Rows are points. Each copy is the shape, with its points in the same order, turned, moved and blurred by noise. Say if it was mirrored as well.

Shape, 9 rows:
[[ 10 -15   7]
 [ 11   7  14]
 [-18 -34 -11]
 [-26 -18  27]
 [ -7  -3   0]
 [ 35 -28 -27]
 [  9   6  58]
 [ 21  52 -22]
 [  8  15  11]]
Copy 1, 9 rows:
[[ -4 -16  -5]
 [ 19  -6 -13]
 [-31  -3  16]
 [ 10 -15  31]
 [  2   4   4]
 [-37 -13 -37]
 [ 48 -37   4]
 [ 28  43 -44]
 [ 23   1 -12]]
Copy 1 is: only turned
Copy 2, 9 rows:
[[ -4  17 -17]
 [-20  14   1]
 [ 20   3 -36]
 [-10 -18 -25]
 [  8   8  -5]
 [ 16  60 -27]
 [-53  -2  -1]
 [ 10  31  52]
 [-17   7  11]]
Copy 2 is: mirrored
Copy 3, 9 rows:
[[ -3  17  -6]
 [  9  -4 -14]
 [-24  20  26]
 [ 15  11  34]
 [-11  -5   8]
 [-30  34 -33]
 [ 51  -2   2]
 [-19 -45 -38]
 [  9 -19  -9]]
Copy 3 is: mirrored

Shape (9 x 4):
[[  1  -5  22 -12]
 [ -7   3   5 -13]
 [ -3   7   3 -15]
 [ 10   7   1 -13]
 [ -3   0   7 -12]
 [ 14   1   3  -3]
 [ -3   8   4  60]
 [  7   8   2 -17]
 [  1 -12  -3 -12]]
Copy 1, 9 rows:
[[-15  18   2  15]
 [ -8  12   3  -5]
 [-12   9   7  -4]
 [-15   3  16   1]
 [ -8  13   2   3]
 [-11   0  17  10]
 [  6 -52 -24  28]
 [-16   6  14  -1]
 [  4  12  14  -3]]
Copy 1 is: mirrored
Copy 2, 9 rows:
[[ 12   0  19  -8]
 [ 17  -6   6   2]
 [ 17 -11  10   8]
 [  9 -10  16  16]
 [ 17  -5  10   0]
 [ -1  -7  15  13]
 [-26  38 -27  10]
 [ 14 -11  15  12]
 [  6 -21   8   3]]
Copy 2 is: only turned
Copy 3 (9 x 4):
[[ 21  -4 -23   4]
 [ 18  -3  -8  -7]
 [ 18  -1  -3  -9]
 [ 16   8  -2  -1]
 [ 15  -4 -12  -7]
 [  7   4  -3   8]
 [-16 -48  14  36]
 [ 19   4   0  -4]
 [  2   6 -14  -8]]
Copy 3 is: only turned
Copy 4 (9 x 4):
[[  1  16   4 -15]
 [ -2  -2  -3 -17]
 [-10  -6  -1 -17]
 [ -4 -11  10 -16]
 [ -3   1  -2 -14]
 [  6  -7  19  -5]
 [ -8   4   1  57]
 [ -7 -12   9 -18]
 [ 13  -8   1 -14]]
Copy 4 is: mirrored
